Each row is a point. Each copy is the shape, with its points in the same order, stretched, turned, moved and blurred by noise. Is it also mirrored, or only turned?

Shape (6 x 2)
-46 12
27 -39
-5 47
39 -24
-1 -54
-50 -15
Copy 1 (6 x 2)
-44 -37
54 9
-50 19
48 23
47 -28
-23 -57
Copy 1 is: only turned
Copy 2 (6 x 2)
-35 19
66 -3
-34 -18
60 -19
57 21
-13 37
Copy 2 is: mirrored
Copy 3 (6 x 2)
-18 63
-33 -33
39 41
-13 -38
-62 -13
-44 55
Copy 3 is: only turned

Shape (8 x 3)
15 13 -7
-15 -22 15
38 68 -7
-6 71 60
55 -33 -20
-77 -11 -21
-3 16 61
2 -31 62
Copy 1 (8 x 3)
15 -20 19
19 12 -18
-15 -33 68
-57 21 48
90 -5 22
-52 -29 -53
-4 36 18
39 52 -2
Copy 1 is: mirrored
Copy 2 (8 x 3)
1 -8 -12
-23 -9 27
17 29 -42
-30 83 -1
-19 -58 -29
28 -4 66
-55 43 12
-76 7 21
Copy 2 is: mirrored
Copy 3 (8 x 3)
8 42 -19
-9 -17 -12
47 77 -33
75 31 34
-11 10 -83
-46 21 24
45 -12 8
27 -54 -15
Copy 3 is: only turned

Shape (8 x 4)
-51 11 -2 48
3 -2 39 20
-13 -18 10 71
39 -35 18 -18
-19 38 -56 -19
18 12 -23 -36
-13 32 9 73
62 -32 1 -27
Copy 1 (8 x 4)
-95 2 -15 12
-9 -23 30 18
-60 -36 -1 59
44 9 24 41
-41 58 -76 -31
15 35 -33 -23
-60 -40 -30 17
68 13 -2 40
Copy 1 is: mirrored
Copy 2 (8 x 4)
-12 -49 -6 61
46 -18 3 9
2 -64 -24 17
40 17 -17 -50
-43 19 23 19
5 31 15 -20
-1 -72 19 35
25 33 -11 -70
Copy 2 is: mirrored

Shape (9 x 6)
2 57 28 -7 9 -14
11 23 -11 -20 -32 22
-25 -40 -18 -46 22 -1
15 39 -3 10 -1 -73
47 68 5 -7 18 -59
-6 35 46 -16 -41 -29
24 -76 -3 -18 27 19
-23 -40 -14 3 -10 29
0 -45 -15 11 46 31
Copy 1 (9 x 6)
-8 61 -19 11 -19 -48
-5 28 -49 -35 -17 14
38 -43 -9 -36 40 -26
-60 55 30 -28 7 -58
-35 95 29 -34 -8 -52
-26 29 -29 -17 -55 -64
39 -63 39 -30 0 23
3 -48 -20 -1 12 22
25 -39 24 17 30 30
Copy 1 is: mirrored
Copy 2 (9 x 6)
19 21 42 11 -30 -28
31 -1 8 -33 -17 27
16 -37 -16 -14 50 -8
24 39 -14 41 -20 -45
63 37 22 46 -36 -31
11 -3 24 9 -73 -44
8 -58 -9 30 48 46
-26 -18 -22 -17 30 33
-19 -14 -10 19 68 42
Copy 2 is: only turned
Copy 3 (9 x 6)
-28 33 28 53 16 -7
-8 30 13 -16 -16 31
-10 4 5 -75 43 -9
7 62 -8 37 6 -57
25 70 18 66 27 -40
-30 11 45 31 -37 -31
48 -45 -14 -57 48 3
-13 -19 -28 -52 6 17
13 -26 -42 -29 66 22
Copy 3 is: only turned
Copy 4 (9 x 6)
-28 58 35 -3 19 -8
-5 29 -24 -13 21 35
-11 -35 -13 -33 37 -32
21 73 13 6 -5 -48
29 82 59 -2 11 -21
-38 57 -4 -21 -22 -9
15 -67 0 -7 -6 -8
-22 -24 -43 5 14 0
-2 -40 5 25 24 -10
Copy 4 is: only turned

Shape (11 x 8)
-30 -48 -21 28 -34 11 -5 -55
39 -23 -37 -19 -42 -2 -37 -12
-33 -2 -68 9 -33 -2 4 -30
18 49 -43 -10 5 -35 -6 -28
-14 15 0 42 -27 43 -7 -13
-70 -23 24 -2 -47 9 10 -23
-42 1 0 16 1 20 81 -28
37 -4 -17 33 17 -47 33 15
-6 -53 -1 11 -6 -1 0 22
-30 -12 26 -6 17 21 -53 -31
6 -56 -19 79 0 35 -23 28
Copy 1 (11 x 8)
-95 -11 28 -10 -17 -16 32 55
-25 3 -35 -28 -58 13 -13 15
-86 36 -9 43 -49 -17 5 60
-15 -4 -66 68 -38 -30 -1 25
-28 -5 36 24 23 -20 -12 46
-49 -10 62 23 -42 -31 32 13
-36 9 39 53 -4 13 49 47
-30 0 -43 24 40 34 20 -25
-34 21 3 -40 7 25 32 -25
-2 -32 13 -32 2 -79 49 12
-63 29 18 -60 85 20 7 8
Copy 1 is: mirrored
Copy 2 (11 x 8)
-84 9 -40 3 -13 -80 27 22
-33 17 -32 48 -4 5 -35 -24
-46 -4 -76 -9 -30 -7 32 10
-11 25 -57 -5 32 43 5 -29
-40 -22 2 14 -13 -7 44 66
-43 40 25 -41 -43 -69 34 47
22 -18 -8 -34 -25 -84 69 34
12 -24 -7 4 38 0 59 -74
-13 -19 18 -7 -16 -36 11 -19
-55 22 13 -38 25 -20 -35 58
-55 -82 3 19 -3 -12 51 11
Copy 2 is: mirrored

Shape (15 x 9)
30 -19 20 95 10 -13 8 -12 -2
36 21 19 -19 -3 3 16 10 -10
-2 -18 -20 -11 17 5 -2 -8 21
0 -18 -1 -18 11 -4 22 -11 -10
-2 -19 9 9 -11 8 21 -4 17
-8 11 14 -6 -4 -25 -40 -9 -4
-7 -5 6 -4 -4 9 -31 17 9
-5 -20 -31 -8 -14 -3 7 16 16
20 35 7 40 -7 -1 20 -11 11
-10 17 15 -16 -13 7 17 -11 -22
42 15 1 -15 70 -1 21 2 17
-10 -1 5 4 -17 -14 7 19 3
-3 29 20 -3 -11 1 19 3 14
29 0 17 -20 -12 2 21 -6 17
13 -15 1 -14 -7 6 -15 4 -17
Copy 1 (15 x 9)
71 -14 14 -47 -69 -33 -57 -42 -13
10 -10 -62 24 5 16 -18 14 -4
30 -7 21 -11 8 -5 10 8 2
24 -10 -12 -11 -2 5 17 3 -10
21 -18 -7 -11 -16 -39 4 -1 -1
0 -9 8 -6 34 -1 -17 -19 -14
-10 -11 9 1 6 -7 -22 -3 18
8 -25 36 7 -13 -15 17 11 -13
30 18 -20 4 -14 -52 -30 4 -20
-4 10 -47 10 10 -21 5 -3 -16
36 4 -27 -24 13 36 -22 48 6
-17 -20 4 0 -7 -26 -9 4 -20
-12 -2 -32 12 8 -40 -11 20 -17
31 -18 -41 21 19 -5 4 21 -3
14 -16 -11 10 0 21 -6 -16 10
Copy 1 is: only turned
Copy 2 (15 x 9)
-79 -17 39 35 24 -5 -9 -43 86
-15 -15 -7 -22 -49 4 -8 10 -17
-4 31 1 34 -9 -4 -2 14 -21
12 26 -18 10 -28 -9 -5 -29 -22
6 1 12 6 5 -18 -10 -22 -6
2 20 -44 -4 18 20 -12 15 33
17 -8 -16 19 11 12 -2 31 18
2 16 -4 18 12 -27 30 8 -30
-42 3 44 -19 -5 15 2 -9 17
34 5 -15 -32 -19 20 -9 -35 -19
-42 33 33 24 -86 7 -17 34 -10
8 2 -7 -11 12 -14 12 -7 18
10 3 15 -34 -13 3 -7 5 -2
-15 -2 0 -12 -30 -14 -24 8 -37
2 -13 -36 18 -12 8 3 -2 -9
Copy 2 is: mirrored
Copy 3 (15 x 9)
-67 -9 37 -55 1 -71 -21 -37 37
-25 -17 30 27 1 -9 38 -26 -8
1 5 -5 16 -51 2 -20 15 -12
1 -23 8 10 -49 1 9 7 4
-12 9 34 -14 -36 7 -12 -15 18
-10 4 -18 -23 11 -4 28 39 -25
3 25 -5 -27 -10 -5 10 11 -19
14 14 -4 -13 -37 22 -27 -7 -9
-44 5 27 12 43 -9 -12 -25 29
0 -2 8 5 11 18 25 7 19
-31 -45 41 81 -31 -42 2 5 -31
2 8 19 -29 1 14 -4 -11 3
-16 5 38 15 26 23 3 -6 14
-24 -9 41 24 -32 10 16 -23 -1
0 2 -14 -19 -30 -16 33 1 -17
Copy 3 is: only turned
